Each wall is flat, endless, passes through zero and stands at right angles to its row. A trip goes straight from one point to another. List the walls that it crosses, first one first.
In the rows, 128 means zero.

Walls:
(1): [132  90]
(2): [ 75 148]
(3): [144 153]
(4): [ 86 168]
(5): [197  77]
Trips:
[101 184] to [119  78] => 3, 1, 4, 5, 2
[ 84 163] to [ 60 148] => 3
[152  86] to [186 118] => 3
[166 111] to [136 191] => 1, 4, 5, 2

Walls:
(1): [121 122 117 143 124 135 181  67]
(2): [124 135 104  91 149 125 160  24]
(3): [126 129 114 161 127 127 127 126]
(4): [152 130 115 131 152 139 128 175]
(5): [ 82 149 178 191  92 153 114 158]
(6): [131 171 117 105 130 169 157 130]
Trips:
[ 95 130 104 144 134 174  98 104] to [138 202  71  85  76 129 132 120] => 5, 3
[187  83 200 113 173 122 116 148] to [118 192 128 119 124 106 138 157] => 6, 5
[129 172 158 128 151 183 149 105] to [146  99 113 104 165 176 154 162] => 4, 5, 2, 1
[ 99 104 107 158 122 126 167 228] to [ 99 175  82 142 127 168 139 204] => 6
[130  93 104  64 134 118  54 141] to [141 163  90 124 171 141 167 129] => 2, 6, 1, 3

Walls:
(1): [118 184  75  64  85  91 128 130 175 147 140 135 121 181]
(2): [181 212 157  83 116  63 130 133 140  69  77  98 162 174]
(3): [158  57 105 123 114  92 118 155 156 167 117 103 146 161]
(4): [116 136 162 122  60  75 130 159 109  75 172 182  84 131]
(5): [ 95 117 147 113 131  99 140  90 139 139 119  98 103 205]
(6): [118 157 136 213 130 158 189 157 107 107 122 169 162  89]
(7): [104 152 142 136 121 127  55 145  80  66 155 167 119 158]
(8): [110 210  96 122 106 154 155  86 159  78  72 138 110 131]
Trips:
[171 162 164 207  83 137 126 147  90 132 105 163  67 116] to [154 207  94 122 157  71 152  83 168 118 126  59 158  84] => 2, 7, 1, 4, 6
[113 187 117 141 120  84 140 150 138 104 107 187 150  90] to [133 104 156 114 156 128  79 132 127  88 111  88 182  75] => 1, 4, 8, 6, 3
[ 91 149 129 145 191 129  72 180 176 181  79  89 111 139] to [113 140 100 159 106  99 115 174 200 141  61 150 155 216] => 2, 8
[113 165 188 173  77  79 152  55  83 114 130 147 159  97] to [175 144 174 127 112 150 114 125  84  91 140 157 172 134] => 5, 8
[ 95 113 119 157 149 110 121 186 126 146 146 232 120  74] to [194 105  93 173 171 106 130  62 100  66 151 187  93 157] => 8, 5

Walls:
(1): [124  88 156 137 138 115 108  87 105 143 146 122 189  97 115 130 162 124
 132  95 120 147 123 126 113 181 153 138 127 183  41 148]
(2): [ 99 110 114 164 153 130 109 201  88 213 136  98  75 112 154  96 109 174
 137 121  65 153  86 147 125 146 139 104 135 143 147 215]
(3): [128 108 156 132  87 166 117 111 107 118 141 193 105 104 112 160 182  95
 141 185 128  93 126 149  84 123 115 119  83  95 101 132]
(4): [116 140 182  93 136 155 153  59  81 175 145 127  84 140 149 173 103 155
 120 118 106 144  57 162 105 175 157 122 142 112  92  82]
(5): [139 112 121 138  73 127 173 121 175 187 157 179 112 137 127 166  83 138
  94 112 140 122 131 147 141  78  98 181 143 124 148 102]
(6): [107 126 124 165 157 119 130 131 151  43  92  71 143  65  93 114 124 121
 157 140 126  58 173 113 166 134 126 178 111 156 156 100]
Trips:
[129 165 157  81 112 104 108 150 124 126 135 130 120  84 147  81 131 163
 147 112  79 104 110 138  89 181 159 134 215 111 130 112] to [ 96  66 146 150 188 172 103 130  87 152 128 149 159  70 153 150 108 127
 162 137 126 103 138 152 139 126 146 168 137  99 159 118] => 6, 3
[131  73 118 154 108 112 117  88 146 127  95 171 149 106 104  99  95 108
 137 133 182 142  57 162  93 158 107 157 163  91  95 143] to [ 84  97 113  92 172 175 163 143 102  99 109 151 110 111 149 147 204 148
 128  95 128 144 187  98 137 100 108 110 166 110 103 111] => 5, 4, 6
[137  91 100 151 124 103 180 106 101 159 126  90 166 124 143 123 149 154
 110 123  93 160 131  88 159 101 104 152 133 162 108 102] to [115 167 184 126 166 115 160  99 111 148  86 108 135 129 120 104 141 129
 112 166  98 202 158 122 146 193 144 163 127 155 121 112] => 4, 5
[138 152 109 155 154 126 109 106 149 194 124 153 133 126 107 139  76 160
 126 160  85 129  85 129  80 120 129  95 142 173 126 162] to [119 149 145  73 163 145 167 128  98 145 117 110 138 121 133 125  93 150
 172 156 147 135  81 139 121  89 166 147 139 115 106 147] => 5, 1

Walls:
(1): [130 167  78 176 103  89  99 179  81 176 104 167 138 125 131 194 121 142
 127 125 164 164 114 128 107 146 127 181 156 124 139 139 139 184 103  82
 176  85 121 153 162 156  89 183 106 199 145 173]
(2): [116 153 108 120 156 141  98 212 141 140 135 152 111 110 135  65 165 135
  69 163 151 124 128  82 182 145 122 127 130 137 146 169 164 169 126 166
 149 132 165 122 171 145 155 115 186  55 154 168]
(3): [101 110 155 114 186  79 110 105 133 162  88 134  51 120  44 168 100 137
 131 109 122 127 139 144 177 149 186 126 124 124 159 113  96 116 132  80
  81  78 149 140 146 107  97 149 115 113 158 156]
(4): [ 94 107 186  89 113 117 183 187 137 116 127 151  91 102 121 118 143  63
 179 150 147 139 121 100 129 132  83 153 110 129 121  95 138 136 108  84
 107 146 124 106  51  99  21 123 180  95 155 115]
Trips:
[145 175 196 192  81  98  97 200 125  82 140  90 122 107 109 124 117 129
 154  97  67  90 136 146 149 130  93  93 155 121 164 111 157  58  52 109
 171 123 133 188 116 140 107  92 127  76 117 128] to [ 91 149 119 150  97 145 144 154 186 100  86 165 100 133 164 131 111 155
 109 139 108 127 115 117 144 174 124 178 149 111 167 141 158 105  89  64
 167 143 123 108  73 119 153  51 171 101 137 108] => none
[141 141 123 134 157  47 121  54 140 116 105  52 179 163 104 123  81 151
 143  76 129 128 143 119 154 102 104 147  72  91  91 150 125 132  85 143
 135 120  83 113 103 123 145 167  95 109 195  69] to [102 105 137 147 126 127 119 133 114 174 150  97 120 108 193 115  95 117
 110  82 147 161  78 134 129  94 105 100 152 146  86 127 178 123 154 192
  77 116  94 177 131 141 179 113 137 179 124 144] => 3
[131  77 110 136 132 126 123 113 198 187 150 156  86  82 129 108 107 146
 123 101 178 125  94  81 114 150 133 118  95 138 122 142 117 105 112 105
 127 110 125  90 116  95 138  96 104 157 176  57] to [150 153 107 161  89 124 109 153 183 146 205  62 109 171 127 150 205 167
 150 113 102  91 172  95  84  66  75 117  71  97 169 151 106 117 104  84
 131 113 159 193 140  99 142 115 154 133 104  91] => 3, 4
[ 56  78 210 123 128  98  94 108 148 128 108  61 123 209 140 249  72 102
 101 145 105  78 190  83 181 148 151 163 118 114  88  80  86 131 115 137
  90  76  98  89 155 123  78  43 120  64 155 115] to [ 80  86  99  80 131 164 182  42 165 154 160 151  97 168 141  99 132 106
 122  96 148  85 136 152 109 102  75 121 134 128 151 103 104 112  88 159
  75 124 166 148  89 173 149 146 165  84 100 129] => 3
[104 146 156 158  96 112 107 131 179 114  97 139 136  87  51 141 121  71
  99 176 100 139 127  86 144  94 150 127 121 107  67 125  63 140 178 150
 110 140 164 114  88 128 122 146  74 123  97 139] to [ 99  23 102 101 113  79 161 132  96 178 201 108  75 137 186 114  89 116
 155  77 127 121 140 155 121 139 110  52 156 148  69 135 126 142 158 137
 170 109 159 180  99  80 182 131  66  76 156 136] => 4
[ 99  99  42 129 175 130 158 162 190 136 164 129 148 113 192 124 126 180
 127 123  94 147 178 145 155  66  88  59  91  84 160 152 121 117 158 213
 122 105 179  74 155 120 108 154  72  92 243 121] to [138 160 138 146 151 206 169 122 118  96 118 110  96 147 153  52 114  41
  73 149 127  33  87 116 138 202 133 135 108  79  83 145 148 140  74  95
 203 111  67 145  76 100  86 186 163 133 146 119] => 4
[104  86  97 116 153 138  99 127 159  90 161 126  63 189 116 171  30 136
 132 170 133 103 148  87 132  94 114 141 151 138 150 153  62 163  89 201
 160 131 178 156 179  97  72 110  93 188  65 141] to [136 118  79 113 144 127 101  50 141  93 103  99 166 146 137 186  97  58
 114 121 134 118 182 108 169 118 174  97 110 174  69 112 138 103 136 128
 100  98 132 176 110 116 108 110 164 149  96 173] => 1

Walls:
(1): [169  89 167 106 131 154 169  63  99 179 105 179 152 120 166 163 125 194
  76 111 162  87 111 115 181 100 112  66 120 157  83 137 120 107 138  62
 120 163 191  99 150 140 106 161 134  64 152  96]
(2): [121 163 134  88 168 149 121 117  71 196 187  92 104 141 146 145 116 135
 112 105 152 214 129 105  28 163 128 129 123 117 188 142 139 101 165 147
 134 106 187 121 105 136 151 122 103  59 118 179]
(3): [ 91 128 146 143 168 151 117  96 144 126  73  93 180 129 125 117 149 119
 114 135 160  86  45 172 154  79  62  91  55 104 176 165 132 190 145 111
 168  75  62 144  90 197  95 131 139 112 114  65]
(4): [116 134 189 111  77 150 131 116 201 100  83 145 146 144 199 126 145 148
 132 113 216  55 139  78 156 126  76 135 186 162  89 196 166 139 145 119
 134 172 207 103  84  95 113 148 206 159 106 114]
(5): [171  44 175 114 104 157 127 120 189 152 152 134 147   7 112 124 169 115
  83 192 113  69 144 139 147 169  82 149  79  75  94  42 130 148 148 181
 106 136 165 154  94 101  98 134 104 109 163 190]
(6): [ 96 123 144 127 153  94 169 123 132 141 133  92 141 172 108 168 102 156
 112 174 128 175 176 113  84  92 125  54 145  88 185  94  85 101 133 115
 149 185  90 154 125 150 176  87  97 153 199 162]
(7): [156  80 107 199 133 149 104 155 131 104 130 160 126 133 164 190  86 150
 177  71 175 106 111 113 166  81 162 207 183 123 114 172 125 152  57 139
 152 112 104  75 163 173  80 132 133  93 132 184]
(8): [112 150 129 136 128 167 104 167  91 146 112 132 171 155 113 175 135  86
 193 145 136 135 123 114  92 117 155 103 153 177 105 199 162 145 203  87
  90 167 119 119 115 157 152 150 117 143 118 145]
(9): [101 172 151  80 166 161 105 111  74 135 105 164 174 151 192  81 100  96
  99 115  39 100 160 104 133  92 125 179  89 109 141  97 150 111  94  91
 139 107 142 142 127 144 176 156 183 128 145 183]
(10): [ 92 205  84 100 172 150 148 187 128 122 194 116 137 172 148 121 164 105
 150  88 183  71 157 185 137 153 116 126 152 172  72 111 147  60 148 136
 154 157 118  98 168  72 149 127 116  93 169 103]
(11): [ 89 159 105  97 130 125 181 123  75 170 120 159 127 152  92  81 140 156
 116 183 133 104 136  90 108 120 140 135 129 179 119 195 172 172  85 138
 133 125 140 107  93 109 161  76 164 132 111 132]
(12): [ 20  91  77 184 169 165 142 118  95 130 163  80  75 125 148 174 183 168
 120  62  72 132 132 102 103 147 136 181 165 150  92 135 113  54 100 146
 116 150 108 137  99 141 164 126 125 107 149 149]
Trips:
[ 93 169  77 105 169  99 130  82 177 202 107 110 118 120  98 181  94 110
 115 161 102 101 136 129 176  83 135 179  37 106 123  93 113  95 138 128
 119 136  74 163 112 116 108  65 121 110 109 135] to [109 132  39 148  60 121 100 121 134  63 125 133 162 130 156 190 131 109
 168  88 117 155 102 210  94 127  64 152  82  99  94  66 154 132 135 102
 108  73 120 128 159 155 150 131 107 146  64 122] => 11, 10, 6, 7, 5, 9, 8
[173 124  96 103 172 109 117  52 151 110 119 183 131 126 158  76 190  68
 147 154  90 102 128 114  89 155 236 186  35 118 102  67 174 118 112 136
  87  84 110 142 129 159 162 126 108 171 109  97] to [132 130  92 115 108 114 152 141 104 110 126 137  73 128 115  93 203  95
 174 175 154  69 109 140  66 132  90 156 123 118 180 150 160 134 106 170
 172 141 115 161  60 125 154 151 169 141 194 195] => 3, 12, 10, 2, 4, 6, 8
